Each wall is flat, endless, passes through zero and stands at right angles to its row. A trip goes straight from one point to another. List the walls that it crosses, first one first.
In the rows, zero is written as 100.

Walls:
(1): 135; 161; 139
(2): 119; 123; 128
(3): 128; 135; 50
(4): 127; 98; 56
(5): 99; 128; 99
(6): 141; 142; 101
(7): 118; 70; 47
Trips:
138; 84; 64 to 155; 149; 104 -> 1, 2, 5, 7
90; 136; 100 to 113; 68; 125 -> 3, 5, 6, 1
69; 175; 192 to 109; 49; 78 -> 6, 5, 1, 2, 7, 4
70; 44; 98 to 144; 124; 160 -> 7, 2, 1, 6, 5
120; 119; 151 to 80; 88; 108 -> 6, 5, 1, 2
97; 147; 100 to 149; 116; 97 -> 4, 7

Walls:
(1): 123; 95; 54; 134; 165; 108; 141; 142; 81; 28; 108
(2): 61; 148; 105; 141; 36; 57; 30; 108; 67; 113; 99
(3): 124; 70; 36; 124; 145; 162; 104; 151; 60; 117; 114
(4): 113; 96; 158; 78; 118; 114; 108; 32; 76; 107; 102
(5): 127; 124; 94; 87; 116; 81; 128; 134; 37; 57; 151
(6): 146; 131; 107; 60; 135; 69; 118; 103; 93; 55; 110
Trips:
143; 104; 63; 128; 139; 122; 113; 47; 90; 99; 130 to 119; 107; 98; 93; 171; 119; 86; 105; 195; 97; 135 -> 5, 4
117; 128; 145; 119; 122; 72; 152; 118; 112; 84; 82 to 86; 99; 41; 107; 100; 53; 135; 105; 72; 135; 130 -> 4, 3, 2, 6
82; 107; 105; 154; 134; 36; 69; 50; 132; 108; 31 to 30; 45; 117; 74; 100; 93; 154; 34; 100; 118; 139 -> 2
77; 95; 145; 153; 105; 108; 105; 77; 77; 115; 81 to 73; 63; 91; 116; 26; 113; 49; 101; 80; 106; 104 -> 4
80; 63; 95; 132; 16; 53; 41; 156; 93; 89; 128 to 102; 112; 126; 68; 128; 108; 98; 82; 115; 79; 75 -> 5, 6, 4, 2
117; 75; 109; 151; 86; 129; 64; 121; 105; 102; 125 to 57; 116; 101; 173; 80; 98; 95; 151; 75; 115; 141 -> 5

Walls:
(1): 113; 82; 84; 80; 81; 73; 116; 114; 132; 104; 115; 82; 108; 61; 67; 88; 102; 85; 79; 125; 63; 148; 75; 50
(2): 99; 93; 96; 65; 138; 77; 95; 101; 106; 87; 58; 157; 89; 101; 94; 74; 90; 82; 120; 87; 102; 113; 121; 62
(3): 123; 52; 91; 136; 85; 131; 119; 103; 105; 94; 79; 102; 95; 81; 107; 103; 93; 95; 79; 79; 72; 66; 116; 131
(4): 105; 128; 92; 109; 97; 84; 118; 136; 155; 48; 135; 116; 75; 50; 60; 40; 109; 165; 93; 135; 105; 115; 114; 83
(5): 93; 93; 124; 144; 171; 102; 123; 119; 120; 149; 95; 125; 97; 150; 125; 143; 64; 131; 110; 135; 98; 114; 127; 96
(6): 72; 104; 89; 74; 79; 94; 111; 87; 114; 98; 94; 92; 102; 95; 100; 90; 58; 103; 128; 60; 78; 84; 97; 128
(7): 151; 116; 61; 76; 91; 99; 94; 84; 119; 59; 98; 100; 127; 70; 78; 102; 99; 116; 111; 117; 53; 137; 109; 103
(8): 92; 78; 81; 68; 86; 90; 134; 85; 83; 80; 62; 122; 109; 94; 74; 52; 102; 102; 108; 124; 118; 124; 118; 114
Trips:
133; 112; 75; 109; 105; 85; 100; 144; 142; 115; 68; 111; 84; 109; 81; 76; 78; 101; 105; 123; 97; 94; 121; 116 to 128; 126; 144; 72; 112; 149; 50; 94; 80; 129; 87; 63; 92; 101; 99; 108; 77; 112; 111; 64; 122; 127; 76; 133 -> 1, 8, 3, 4, 2, 7, 5
121; 122; 104; 125; 69; 103; 125; 127; 121; 98; 152; 63; 135; 75; 71; 154; 99; 116; 130; 140; 93; 142; 93; 100 to 85; 124; 64; 71; 68; 103; 129; 90; 92; 115; 42; 170; 79; 60; 111; 89; 83; 54; 114; 69; 124; 112; 64; 138 -> 5, 6, 8, 2, 4, 3, 1, 7
118; 135; 148; 77; 124; 140; 111; 78; 105; 86; 88; 108; 130; 61; 109; 94; 77; 112; 69; 82; 88; 69; 86; 82 to 83; 85; 89; 50; 109; 113; 99; 74; 73; 120; 103; 88; 123; 110; 78; 59; 85; 132; 124; 93; 86; 94; 133; 96 -> 8, 3, 4
48; 106; 72; 146; 118; 116; 115; 75; 90; 97; 111; 137; 112; 109; 129; 104; 101; 77; 127; 124; 105; 89; 118; 54 to 132; 114; 113; 121; 135; 86; 127; 89; 129; 80; 71; 146; 96; 78; 116; 103; 148; 136; 107; 117; 175; 102; 89; 136 -> 8, 4
121; 109; 67; 108; 105; 91; 123; 105; 88; 132; 106; 88; 61; 128; 88; 106; 112; 58; 47; 107; 124; 83; 121; 126 to 89; 115; 119; 80; 151; 99; 98; 76; 85; 90; 97; 133; 106; 127; 82; 118; 77; 116; 83; 107; 118; 81; 139; 85 -> 8, 2, 3
